Rows are points. To make a cloud, some directions were put in groups of two or more. Within a group, all points are equally far from the middle, so they leave a hole (a ring in 2 directions, a hollow ball in 3). The other directions are filled evenly. Then the cloud was stretched, turned, moved and blurred a little. How many holes are there, and how many directions does each take, smallest first?
In the rows, zero is written as 128.

Cloud (22 x 3):
[[111 118 113]
 [ 81 137 151]
 [136 198 143]
 [135 169  97]
 [154 163 125]
 [126 156 146]
 [182 127 170]
 [118 108 117]
 [165 136 127]
 [129  92  80]
 [155 197 171]
 [170 132 119]
 [155  85 146]
 [ 74 168 180]
 [162 165 176]
 [189 104 147]
 [103  74 169]
 [ 94 155 106]
 [171 179  97]
 [ 99  87 167]
 [109  96 175]
 [111 144 166]]
Holes: 0

Cloud:
[[ 83 141 112 134]
 [173 141 110  89]
 [123 191 114 185]
 [170 103 135 137]
 [132 210  83 109]
 [103 102 122 110]
 [ 91 115 170 155]
 [138 176 182 186]
 [ 99 108 110 109]
 [ 90  99 156 102]
 [115  91 148 130]
 [ 75 149 108 108]
 [152 195 109  98]
 [ 98 102 148 138]
 [182 126  74 160]
 [123 103  98 125]
 [195 149 105 158]
 [156  99 130 119]
 [164 109  97 138]
 [158 183 163 151]
 [180 187 116 175]
 [114 115  68 125]
 [167 180  77  86]
 [100 198 101 109]
 [ 94 183  86 144]
 [103 103 136 143]]
Holes: 1 (2)

Cloud, 49 rows:
[[210 145 116 144 129 151]
 [171  88 191 151 118  98]
 [186 104 178 107 132  88]
 [110  98 151  96 116 172]
 [ 92 155  88 145  83 126]
 [202 137 160 133  58 147]
 [107 182 127 172  83 118]
 [169  78  85 134 118 152]
 [163 152 151  82  99  75]
 [160  88 122 181 131 159]
 [184 134 136 174  65  87]
 [168 131 111  90  75  80]
 [126 139 124 171 148 174]
 [123  85 171 128  86  88]
 [132  84 188 147 118  97]
 [133  96  93 153  88  78]
 [127 156 102 150 144 175]
 [152  72  88 127 130 152]
 [139  80 114 129 128  78]
 [106 101 120  93 131 169]
 [123 171 154  76  88 131]
 [179  90 141 167  91 171]
 [168 162  95 101 160 146]
 [ 98 163 138  98 128  88]
 [ 84 120 144 115 118  92]
 [166 179  89 117 104 159]
 [119  86 182 135 149 115]
 [110 145 136 192 140 116]
 [187  80 129  90 145 129]
 [135 108 153 190 146 150]
 [119  91 188 142 146 117]
 [184 100 100 138 143  97]
 [135  98 180 157  64 104]
 [185  91 171 114  67 152]
 [150  67 133  92  93 152]
 [163 195 157 145  67 115]
 [119 153 173 128  93 178]
 [163  76 115 120 147  95]
 [122 102  82 150  82 155]
 [162 170 172  84  75 137]
 [131 157 110 102 179 128]
 [192 167 138 163 130  96]
 [212 149 154 148 135 146]
 [132 177 105 125 157  94]
 [107 128 116 192 116 100]
 [ 89 162  97 133 112  94]
 [145  88 168 118  56 113]
 [160  89 124 186 138 142]
 [133 107 157 165  58 155]]
Holes: 3 (2, 2, 2)

Cloud (80 x 8):
[[173 140  87 119  87 131 118 154]
 [184 147 110 124 184 184 130 131]
 [ 74 120 169 125 180 167 143 139]
 [149  83  91  97 125 172 187 136]
 [ 79  83 142 185 144 160 166 153]
 [111 149  74 126 202 130 111 109]
 [ 87  88 119  91 124 164 157  79]
 [185 145 157 153 184 105 109 116]
 [126 144  70 158 174 114 154 180]
 [183 137 123 118 141 158  75 142]
 [ 85  97 147 106 189 129 190 112]
 [ 78 153 158 144 146 130 159 183]
 [ 63 125 139 138 109 132 180 167]
 [112 186 141 133  87  82 125 135]
 [ 74  79 150 178 116 161 129 101]
 [129 113  92 218 161 105 157 110]
 [150 113 106 112  67 116 179 115]
 [ 81 127  98 141 157 114 208  98]
 [ 85  99 158 104 133 110 161 180]
 [124 134 158 189  95 147 168  80]
 [119 109 178 107 129 118  91  75]
 [ 96 105 157 150 197  74 139 123]
 [162 146 174 143 117  77 126 140]
 [127 119 154  83 151  65 118  97]
 [ 99  90  85  99 106  82 142 153]
 [118  95  80 133 221 134 135 110]
 [183  89 120 151 159  92 135 154]
 [ 98 101 117 179 112 105  80 161]
 [159 119 112 112 114  72 187  98]
 [149 114 180 130 126 184  92 104]
 [177 157  99  86 151 145 137 163]
 [108 102  58 184 138 142 180 125]
 [125 168 165 158 163 150 169  77]
 [185 132 155 138 193 123  98 113]
 [ 76 150 132  94 157 118 104  87]
 [116  91  86 112 199 179 136 123]
 [117  62 156 150 130 138 151 177]
 [147 183 173 125 114  92 119 141]
 [ 90 153 158 167 150 180 128 159]
 [147 129 150 183  90 190 134 129]
 [ 82  96 134 122 166  80 193 135]
 [ 88  90 133  94 163 136 201 140]
 [113  79 118 175 178 107  95  81]
 [141 130 162 188 123 150 166  71]
 [135 159 170 105 107 182 165 130]
 [ 76 139 124 156  85 140 171  84]
 [101 117 133  65 108 145 103 107]
 [ 68 112 109 123 124 137 149  63]
 [145 122 172 162  75 167 147 139]
 [ 84 130 173 110 168 135  91 103]
 [101 154 149 175 126  65 150 157]
 [147 121 145 119 109 103 164  52]
 [163 135  88 134 127 201 164 117]
 [165 138 100 103 112 125 124  54]
 [106 134  60 160  81 111 122  99]
 [117 140 118 189 144 201 129 128]
 [131  66  83 111 174 173 171 111]
 [ 74  83 166 138 103 168 131 136]
 [150  82 159 144 198 161 135  89]
 [163 140  86 122  86 163 147 158]
 [186 119  96 150 146 125 165 175]
 [105 128 108 180 153 192 137 163]
 [ 97  94  80 106 120 144 103  74]
 [131  99 149 137 192 114  70 104]
 [113 105 169 130 154 118  62 104]
 [114 145  61 152 123  66 126  94]
 [108  75 113 105 123  74 181 112]
 [ 87 155 153 163 157 125 140  64]
 [113 119 116 208 146  76 135 154]
 [127 114 181 111 198 142  96 127]
 [138 109 169 128 117 163 190  79]
 [150 156 166 110  88  88 122 128]
 [107 158 108 130  98 151 202 149]
 [172 104  94 108 166 147 114  61]
 [175 120  88 108  95 102 109 132]
 [119 101  89  86 138  66 130 148]
 [159 136 105  79  92 148 103 109]
 [ 94  90 177 120 167 181 152 140]
 [157 135 146 115 155  87 186  72]
 [103 120 106 197 108 187 120 130]]
Holes: 3 (2, 2, 4)

Cloud (88 x 9):
[[100 113 194 144 121  88 153 110 113]
 [ 97 110 127 122 115 126 140 198 178]
 [ 89 157  97 153 124 130 167  83 183]
 [159 163  93 118 156 141 185 116 139]
 [190 114 150 109 117 101  89 115  54]
 [ 91 111 156 104 142 163 131 165 141]
 [171 174 162 128 107  70 111  83 129]
 [199 124 130 129 151  56 132 146 146]
 [121 125 142 121 141  59 112  55  73]
 [ 97  64  93 104 121 102 108 102  75]
 [114 105 133  73 163 111 187  91 166]
 [126 126 135 111 194 127  95  66  80]
 [102 153 146 152 129  90 190 152 177]
 [118 160 141  71 143  87 123  61 145]
 [152 110 157 196 102 118 112 170 163]
 [155 119 162 158 114 140  62 162 138]
 [146 103  83 125 157 126  59  87 150]
 [117  83 149 168 137 133 111  42 168]
 [137 171 170 181 145 102  93 109 173]
 [188 102 172 126 134 109 124 132  78]
 [ 95 188 130 135 110 108 121  77 171]
 [103 142 172 118 179 112  69 105 126]
 [168 107 112  94  79 128 127 164  73]
 [130 111 151  92 169  94 178 113  98]
 [136 110  84  97 117 169 112  76  82]
 [174 153 115 161 186 101  96 108 160]
 [ 81 143  57 147 117 102  79  88 122]
 [107  84 116 126  88 100  58 113  73]
 [128 105  93 166  91  69 100 165  86]
 [193  79 136 107 135  94 130 171 124]
 [108 137 138  96 179  78 129  65  98]
 [ 68 106 160 185 137 121 134 117 143]
 [139 158 107 111 140 159  72 103 175]
 [167 162  83 125  76 149 118 123 101]
 [133 137  98 161 116 131 175 181 166]
 [ 99 148  94 137 101  90 177 174 133]
 [127  86  61 133 131  99 108 169  86]
 [108 155 128 180 190 114 142 123  95]
 [163 143  78 122 155  58 142 146 125]
 [167 142  68 101 136 121 152 135 199]
 [172 172 114 124 113 170 128  95 128]
 [193  88 146 156 106  60 119 120 139]
 [176 163 117  81 178 111 117  84 149]
 [107  52 114 159 142 123  84 108 149]
 [137 143  97 168 100  82 136  64  86]
 [104 141 185 141  73 114 149 124 135]
 [170 103  76 127 176  92  97 108 103]
 [ 89 123 173 183 110 123 149 100 129]
 [ 93 122 160  74 102 129 112 135 172]
 [ 65  94  97 169 101 122  89 131  87]
 [136 160  98  85 134  68 137  79 179]
 [ 68 139  91 133 112  66  97  87 132]
 [184 123 167 143  85  81 161 123 123]
 [106 119  83  50 135 106 125 133 126]
 [163 113  84 154 125 147  59 127 111]
 [125 106 124 108 167 103  76  62 205]
 [165 115 100  84 177  98 155  76 145]
 [152 165 146 135 188  66 126 128 122]
 [123 150 193 158 118 125  93  76 157]
 [ 87  75 147 110 147  92 138 159 129]
 [183 129  88  59 134 106 140 137 122]
 [ 71 149 140 164 147 139 110 137 171]
 [149 102 156 131  81  99 130 158  61]
 [170 111 150 176 165 129  72  94 157]
 [126 106  85 104 172 147 177 121 160]
 [146  85 141 101 172  71  90 120  94]
 [151 113 115 164 177  89  93  81  77]
 [ 80 104 130 136 176  90 167 131 194]
 [133  55  97 118 127 144 108  72 170]
 [ 81 134 178 162 130 146 129 103 182]
 [ 92 103 166 152  81 112 122  66 153]
 [173 147 155 123 123  38 149 127 161]
 [104 152 127 188 137 106 166  85  95]
 [ 86 166  70 180 145 109 120 105 141]
 [148 181 107 167 147 164 144 114 118]
 [ 75 148 132  95  97 107  83  83 128]
 [198 144 103 103  85 105 119 135 166]
 [164 105 122 106 130  55 189  87 155]
 [164 122 155 109 196 109 138 100 102]
 [121 155 127 124 199 124  98 171 120]
 [122 107 170 133 194  71 112 120 182]
 [163 116 139 153  59 125  94 145 109]
 [119 131 143 157 167  46  85 112 143]
 [149  90  90 153 188 107 146 114 135]
 [123 140 155 192 160 105 135  63 177]
 [ 83 109 116 101 171  65  92 114  96]
 [132 119  74  91 157 166 161 119 120]
 [146 187 108  89 104 147 170 136  99]]
Holes: 1 (8)

Cloud (100 x 9):
[[157 135 124 143  81 189 137 137  94]
 [177 186 204 154 118 151 112 150 109]
 [ 72 140 155 102 127 107 140 197 131]
 [118 160 191 107 190 118 164 162 162]
 [181 183 152 102 164 110 179 151 156]
 [134 148 112 207 163 115 154 146 137]
 [121 178  87 101 139 161 151 150 115]
 [ 72 165 166 150  91 140 185 118 138]
 [135 153 158 126 118 148  97 121 202]
 [128  98 178 168 188 166 118 169 121]
 [170 108 127 171 126 128 192  91 108]
 [150 105 107 131 179 160 161 162 172]
 [100 165 165 107 165 129 173 119 184]
 [165 137 108 105 119 108 140 101 186]
 [ 95 158 139 152 142 147 140 192  66]
 [190 183 139 102 138  96 176 150 100]
 [134 174 153  78 172  93 151 161 152]
 [154 151 137  72 116 153 160 172 158]
 [127 166 133 136 140 148  62 164 143]
 [127  98 195 109 114 139  93 141 181]
 [153 147 100 101  77 151 144 157  94]
 [121 114 178  77  78 134 145 107 119]
 [181 129 178 108 142 158 189  86 132]
 [171 111  87 109 140  95 179 167 120]
 [117 117 153 143 193 158  88 143  95]
 [156 173 165 107 157  70 158 156 165]
 [110 182 135 167 157 124 172  92  87]
 [ 75 173 158 147  81 136 139 102 133]
 [144 110 201 150  60 120 110 157 143]
 [135 138 104 166 129 183 189 144  92]
 [124 147 157 149  55 144 187 121 160]
 [ 94  63 153 151 116 141  98 155 142]
 [142 130  82 148 119  91 198 153  94]
 [ 88 112 111 103 134 101 132  85  92]
 [169 108 145 200 124 127 118 127  98]
 [123  85 133 134 120 163 122 198  96]
 [169 186 194 147 150 102 101 145 107]
 [125 108 121 172 114  94 104 190  94]
 [129 152  75 140  80 105 156 149 152]
 [173 147 157 162  97 105 202 147 167]
 [ 91 156 152  83 167 130 124 178 112]
 [120 137 201 120 198 129 171 169 138]
 [ 96 129 167  89 112  88 125 166  74]
 [106 134 223 136 145 171 114 149 112]
 [121 125 178 101 131  65 192 162 143]
 [ 89 112 180 117 105 131 165 201 121]
 [116 190 154 168 185 118 132 175 140]
 [154 131 107 102 120  94 113 176  69]
 [142 120 116 182 117 146 199 186 131]
 [178 122 125  94 131 142  76 131 115]
 [123  92 105 122 133  88 179 185  92]
 [ 76 136 168 163 133 166 133 112  79]
 [152 194 163 156 120 143 187 172 165]
 [150  93 109 160 154  98 168  92 134]
 [112 175 115  91 148 105 151  95 159]
 [146 166 177 156  82  96 139 190 160]
 [156 129 142 170  92 166  90 164 159]
 [147 171 117 102 117 176 155 104 153]
 [161 161 119 186 131  93 134 185 127]
 [165 131 134 112  73 111  78 130 122]
 [ 97 150  86 158 130 168 176 140  98]
 [131 102 157 111  81  93 191 104 164]
 [138 157 117 158 109 143 138 169  49]
 [158 125 112 121  66 109 123  98 153]
 [125 202 130 107 134 167 165 131 137]
 [141 112 135 174 107 169 106 167  77]
 [148 116 151 176 145 165 197 193 132]
 [194 141 150 135 142 170 167  83 125]
 [143 108 160 176 198 145 108 153 110]
 [181  79 157 164 159 105 130 137 147]
 [117 191 178 119 125 161 178 175 140]
 [132 177 146 110  65 140 179 158 121]
 [204 138 206 154 132 117 130 163 145]
 [146 114 163 102 112  81 187 137 183]
 [136  80 116 147  84 112 172 159 170]
 [128  77 151 106 118 140 156  80 170]
 [ 93  98 126 123 156 174 191 122 138]
 [184  92 183 121 141 146 140  80 126]
 [109 129 208 143  70 118 145 120  87]
 [122 124 111 130 155  75 197 156  82]
 [136 159 160 118 128  75 116 105  65]
 [167 184 161 151 118 179 131  93 127]
 [184 149 177 141 159 128 137 135 199]
 [128 136 153 113  64 105 202 152 155]
 [ 85 109 168 157  89  76 168 102 131]
 [146 120 232 169 120 109 140 168 126]
 [144 123 229 146 125  81 124 140 119]
 [136  83 168 183  93 163 111 162 118]
 [138 107 218 140 137  99 137  87 112]
 [148  87 121 108  95 124 187 184 142]
 [124  79 167 120 155 184 111 139 102]
 [133 145  79 116 112  81 134 128 163]
 [140 185 169 154 150 146  89 146 175]
 [ 62 143 133 129 118 143 177 157  83]
 [102 181 126 108 190 143 153 166 115]
 [139 170 153 127 156  93 152 125  48]
 [123 115 139 149 149 194 158 161  75]
 [156 156 170 128  71 116 212 135 119]
 [128  96 185 141 205 109 126 156 128]
 [161  97 119 105 160 143  86 133  94]]
Holes: 3 (3, 3, 3)

Cloud:
[[114 136 114 145  29 125 104 113 205]
 [ 92 106 110 164 159 170 151 116 138]
 [ 95  87 147 188  88 113 146  88 190]
 [118  90  84 149 139 170 134  94 175]
 [ 90 115 126 204 118 133 173  96 132]
 [127  89  90 154  61 140 104  65 171]
 [100 176  91 198 102 144 136 163 155]
 [127 144 167 145 138 144 181 104  98]
 [ 94 107 124 217 125 167  86 129 166]
 [ 80 119 101 195  95  98 141 107  70]
 [175 150 110 188  74 146 124 121 144]
 [117 163 146 113  68 179 114 118 104]
 [ 92  56 168 140 120 135 105 129 126]
 [150 113 140 134 131 103  67 112 128]
 [109 158 137 110 104 164 176  83 106]
 [ 98 129 111 204  88 143 130 120  86]
 [ 79 128 104 129  53 130 130 164 137]
 [102  81 178 118 129 149 110  73 125]
 [152 121 139 162  74 170  76 117 187]
 [ 76 175  76 189  58 147 135 121 155]
 [148 132 152 136 155 158 155 159 160]
 [ 93 137  75 191  73 111 112  90  86]
 [174 106 132 128 128 166  47  87 142]
 [ 96  85  98 121 110 163 114  72 126]
 [170 169  80 155 125  94 141 138 150]
 [132 174 146 112 103 118 151  69  75]
 [ 61 123 133 129 121 170  77 107 133]
 [128 120 109 131 116 131 144  95 235]
 [123  98 201 163 103 126 120  80 163]
 [109 186 125 204  95 131 182 116 177]
 [ 97 148 151  76  77 109 109 100 167]
 [157 156 100 103  71 111 161  80 123]
 [136 145 151 175  97  88 159 110  98]
 [136 124 102 198  77 133 133  48 175]
 [171 137 123 173 122 173 129 155 162]
 [ 79 170 107 176 154 122 138 156 127]
 [ 58 107  81 122 162 165 156 135 126]
 [118  81 129 141 116 103  98  77 127]
 [116 168 131 125  89 178 148  94 108]
 [148 133 116 105 154 113 156 124  88]
 [114 190 155 167  52 103 109 134 167]
 [111  51  51 194 113 127 110 116 150]
 [138 163 127 137 124 160 143  66  99]
 [101 126  92 185 136 158 176 133 146]
 [114 132  91 153 149  91 116 198 130]
 [ 82 142  58 129 135 119  97 106  98]
 [ 93 162  99 101 159  96 161 108  82]
 [145 101 123 139  58 133  76  77 147]
 [ 31  98 121 116  99 161 114  99 100]
 [ 90  67 166 173 133 131 101 166 150]
 [ 44  78 109 148  98 123 100 135 153]
 [ 59 121 103 185 139 106 129 130 163]
 [138 148 195 114 115 149 148 115 147]
 [161 187 122 178 136 118 148 162 203]
 [ 98 133 119 180 171 149  88 134 175]
 [ 49  76 120 117  75 136 104 112 143]
 [ 98 189 122 186 126  95 166 145 147]
 [107 184 109 115 102 110 166 138 154]
 [ 92 207 116 150  92  94 138 106 117]
 [128 140  79 141 157 102 121  77 164]
 [ 87 117 137 114  63 116 169 136 138]
 [138 109 105 154 128  85  92  91 164]
 [ 60 155 116 154 102  94 195 151 133]
 [130 122 125 162 102 180  97  67 175]
 [114 190  78 177 101 109 175 144 182]
 [ 52 136  86 111 128 135 182 113 136]
 [123 159  95 147 133 122  87  65 131]
 [174 134 104  92  73 146  71  89 128]
 [115 107  91 137 189 145  95 102  86]
 [157  92  80 136 124  82 118 128 161]
 [151 152  99 169  93 108 157 107 117]
 [114 134 149 119 142 187 116 165  93]
 [116 145 127 147 137  88 166 113  77]
 [ 86 119 106 130 151 105 153  89  66]
 [111 166 115 182 152 135 169 169 158]
 [ 88 150 120 141 136  86 118  69 121]
 [120 142  80 165 135 123 129  97  99]
 [153 174 104 159 123 112 169  73 125]
 [135 124 151 123 139 180  79 105 187]
 [185 149 148 208  86 140  83 126 134]
 [101  66 139 203 111 130 114 107 159]
 [ 92 140 104  94  89  83 100 147  87]
 [118  76 133 156 110 160  67  98 130]
 [ 99 144  71 122 139  98 193 176 159]
 [107  87 195 117 114 138 119 121 119]
 [ 81 125 126 155  83  91 145  85 209]
 [111 149 134 120  63 165 121 107  76]
 [132 146 196 113 123 134 122 101 188]
 [100  60 126  92  75 105 131  96 112]
 [ 96 143 178 156 130  73 100  85 163]
 [110 129 129 139 110  98  94  47 123]
 [146  98 164 175  85 114 114 116 139]
 [ 70 162  79 155  91 153 143 137 135]
 [123 175  70 148 163  98 171 143 145]
 [175 109 148 120 114 114 126  75 161]
 [ 73 168  71 155  79  78 133 132  92]
 [137 104 158 138  99 130 102 127  96]
 [106 189  76 158  96 127 194 108 191]
 [127 132 142  78  97  99 164  88  83]]
Holes: 2 (2, 2)

Cloud (91 x 9):
[[131 161 151 101 145 109 174 183 166]
 [124 181 116 152 177 177 125 155  87]
 [145 178 139 156 153 184  97  84 106]
 [178 117 186 145 115 135 168 162  94]
 [145 227 122 135 102 115 134 127 117]
 [163 212 135 121  91 143  96 118 145]
 [160 208 185 128 160 115 122 114 168]
 [145 155 208 163 133 166  73  99 102]
 [103 122 179 128 146 146 158  91  92]
 [112 179 159  90 122 195 158 122 134]
 [160 132 135 170  99 157  91 127  68]
 [133 140 156 167  95  87 142 109 105]
 [169 109 164 133  71 112 131 144 122]
 [167 167 151 106 165 176 142  93 153]
 [123 194 172 144 130 134 135 154  44]
 [107 121 139 149 151 108  57 117 128]
 [151 137 219 161 148 153  91 119 112]
 [ 81 130 126  99  88 138 113 146  99]
 [155  88 134 150 163 146 139 148  61]
 [122 155 130 187 162 134  77 126 124]
 [195 160 131 106 117 119 159 173 115]
 [155 182 129 167  92 145 142 103  59]
 [144 134 162 132 117 205 124 114 130]
 [ 82 184 179  98  93 116 130 156 128]
 [138 123 121 131 152 143  96  72 148]
 [195 158 182 157 173  96 144  90 113]
 [171 174 220 123 133 148 149  73 152]
 [144 101 207 134 124 138 123  79  80]
 [143  66 140 150 147 103 146 151  94]
 [138 119 103  74 154 104  82  98 137]
 [165 147 209 134 121  98  85  68 117]
 [122  87 117 157 133 152  73 139  86]
 [177 127 190 126 120 179  90 163 116]
 [147 171 154 185  94 107 154 125  92]
 [149 173 163 172 160  97 160 106  81]
 [112 163 158 112 157 172 110 147 172]
 [160 109 165  86 102  86 124 165 129]
 [134  91 182 153 141 150 145 158 123]
 [107 231 137 154 136 132 138 134 119]
 [172 132 148 120  99  87  76 150 115]
 [ 92 194 120 157 127 142 139 134 145]
 [118 163 180 152 128 103 146 170  81]
 [122 114 161 158 180 137  60 157  99]
 [125  97 131  67 121 157 141 140 106]
 [186 142 194 115 138 166 157 144  70]
 [136 130 178 118 168 183 110 106 139]
 [142 186  95 119 160 132 150  98 154]
 [172 148 173 111  91  70 112  88 104]
 [112 119 174 128 125  92  91  80 108]
 [126 215 152 110  98 108 134 144 159]
 [164 124 155 137 168 102  66  85  83]
 [ 99  99 152 123 130 109  68 131 143]
 [124 105 165  58 143 127  90 150 135]
 [155 129 114  99 107 129  94  75 120]
 [127 156 175  77 172 145 120 166 128]
 [150 147 200 166 111 149 155 150 150]
 [140 188 145  88 103 167 180 132 155]
 [132 214 204 110 116 160 171 122 167]
 [142 150 127 174 176 149  86 174  78]
 [121 173 165 135 139 107 194  81 112]
 [127 109 167 101 167 135 177 166 125]
 [160 181 178  85 170 126 128  72 124]
 [176 132 170 179 183  89 103 112 128]
 [ 69 173 143 133 122 133 102 140  90]
 [187 140 179 142 127 105 171  78  84]
 [188  96 170  80 144 141 151 122 111]
 [175 144 179 137 166 164 146 100  58]
 [146 174 134  89 119 130 151 193 135]
 [143 175 167 129 163 118  59 147 107]
 [104  99 113 106 141 148 154 148 164]
 [166 158 164  76 146 110  74 140 146]
 [167 121 134 142 118 100 131  83  73]
 [190 113 124 127 141 153  92 178  73]
 [156 146 238 101 104 124 127  98 150]
 [146 191 129  72 113 160 140  85 125]
 [143  97 140 100 118  94 178 151 138]
 [163 178 161 151 121 128 155 133  37]
 [110 149 209 117 117  81 136 132 127]
 [117 214 211 146 110 162 162 150 143]
 [157  75 167 115  99 130 145 146 122]
 [139 198 169 175 168 160 160 155 121]
 [132 113 188 159 170 116  90 131  82]
 [115 151 154 149 129 143  60 119  58]
 [166 117 149 101 165  99  92 159  66]
 [115 219 164 166 145 159 140 158 125]
 [145 109 161 174 157  91  89 103 125]
 [ 98 177 221  96 104 129 118 153 117]
 [166 200 213 141 139 134 168  71 148]
 [125  97 182 100 107 100 108 159  90]
 [139 142 131 191 161 143 153 173  96]
 [101 147 136 100 133 100 155 184 151]]
Holes: 1 (8)

Cloud:
[[138 175 114 140 142 112 141 166 114]
 [127 143 151 154 119 134 170  87 158]
 [119 181  67  86 138 115  60 127 113]
 [127  94 121 101 119 191 135  93  64]
 [156 116  71 127 127 172  93  76 144]
 [118 168  99  55 168 131 140 131  94]
 [ 68 150  91 105 179  91  83 125 169]
 [ 66  82 113 125  72 150 152 170 132]
 [139 106  92 170 134 176  96 180 110]
 [160 122 140 166 108 122 142  97 149]
 [ 81 124  97 127  80 162 168  90  92]
 [105 103 100 170  96 195 100 131 154]
 [130 106 114 126  67 158  87 143 110]
 [ 86 133  89 147 141  81 178  78 108]
 [ 74 159  52 160  78 156 121  91 107]
 [ 97 142  42 140 121 145 107  79 135]
 [144 133  98 108  78 157  77  95  99]
 [110 142  57 141 128  82 131 102 178]
 [ 83 166 103 161 136 147 121  56 107]
 [113 129  86 190  92 179  90  98 147]
 [ 79 159 119 106 129  76 189 125 143]
 [ 73 147  80 132  96 106 102 193  98]
 [139 150  95 108 115 120  88 134  58]
 [ 91 163 105 101  83 174 145  70  90]
 [ 75  84 107 121  82 181 112 133 120]
 [ 89 130  47 142  79  96 121 128  90]
 [103 100  94 145 125 110  68 119 116]
 [125 138 134  64 100  81 137  64 103]
 [ 63 111 133 132  93 133 102  95 129]
 [128  99 109  78 111  98  97 176 101]
 [ 78 142  79  72 108 185  95 165 133]
 [118  75 156 108 102 141 156 144  74]
 [104 148  68 182  90 105  83 118  86]
 [ 66 151 125 175 105 165 128 140 173]
 [155  95 135  99 170 103 159 157 159]
 [ 79 145  75 168 135 177 162 107 135]
 [138 124 159 132 126 145 127  73 134]
 [ 58 112 106 159 111 104 132 126  56]
 [ 93 141 113  82 119 117  87 113 204]
 [ 62 148 112 145 166  73 144 117 161]
 [154 161 101  88 110  98 138  76 140]
 [ 99  95 121  87 103 169 164  95 103]
 [ 67 142  64  97  92 111 125 124 122]
 [101 153  84 115 132 108  67 160 115]
 [ 55 119  97 111 103  96 158 161  38]
 [ 89  75 107 118 117 158  95 114 149]
 [149  81 122  99 116 123 107 134  64]
 [162 161 103 153 151 108 127  76 156]
 [ 77 192  71 138 130  85  80 130 136]
 [153 141  71 103 167 121 138 105  86]
 [150  85  89  90 159  97 101 134  52]
 [123 123 100  70  98 162  63 123 128]
 [127 164 137 139  89  88 104 153  71]
 [140 161 104 148  92 147 185 108 110]
 [ 59 123  84 101 128  69  85  61  99]
 [156  87 114 123  76 192 116 147  96]
 [ 80 129 126 127  72 126 194 113 126]
 [143 118 139 109 171 172 153 108 159]
 [ 69 145  64  83 105 154 127 114 132]
 [ 95 169 112  74 113 150 139  35 144]
 [146  99  99 167 138 136  98 138 128]
 [ 83 125  36  96 174  63 102 122 118]
 [154 111 105 176 132  89 129 112 159]
 [ 86 130 103 133 136 168 137  56 175]
 [ 60 143 127 158 115 111 110 143 163]
 [125 157  83 106 133  28  83 116  97]
 [103  99  91 111 119 188  72  78 157]
 [ 81 104  68 180 133 168 128 116 118]
 [126 164 145 142 147  79 157 139 140]
 [ 90 109  78  75 155 111 168  77 103]
 [ 66  87 115 100  78 147 157 129  95]
 [ 82 126 121 161 137 164 128 112  87]
 [134 170 133  89  88 154 110 160  87]
 [ 98  81  89 162  85 144 150 140 162]
 [ 98 174 124  82  91 143 113  58  77]
 [138 167  79 111  81  94 123 111 120]
 [111 153 112 152  98 186 173  75 122]
 [133 124 113  73  98 134  67 121 121]
 [ 66 156 116  93  82 175 161 144 113]
 [133 166  95  94 123  77 139  87  80]
 [111 111  67 141 127  92  78  68 125]
 [ 64 171 116 105 170 112 132 121 156]
 [ 72 116  48 100 161 123 142  92 101]
 [ 72 160 114 140  92 164 138  91 198]
 [150 128  62 110 122 104 146 139  77]
 [121  78 165 136 106 138 167 154  93]
 [129 125  51 140 134 158  91  76 145]
 [ 69  87 135  94 138 147 118 123 147]
 [140 159 112 140 131  70 164 170 134]
 [120 160 108  91  75 156  81 121 166]
 [ 55 147 114  86 116 129 148 155 132]
 [135 141 100  72 102  92  91 129  89]
 [136 165 123  44 145 134 114 139 117]
 [143 152  63  85 143 124 120 126 164]
 [149 104  96 107 128 129 120 106 192]
 [ 68 145 124 125  71 163 112 125 173]]
Holes: 2 (2, 4)
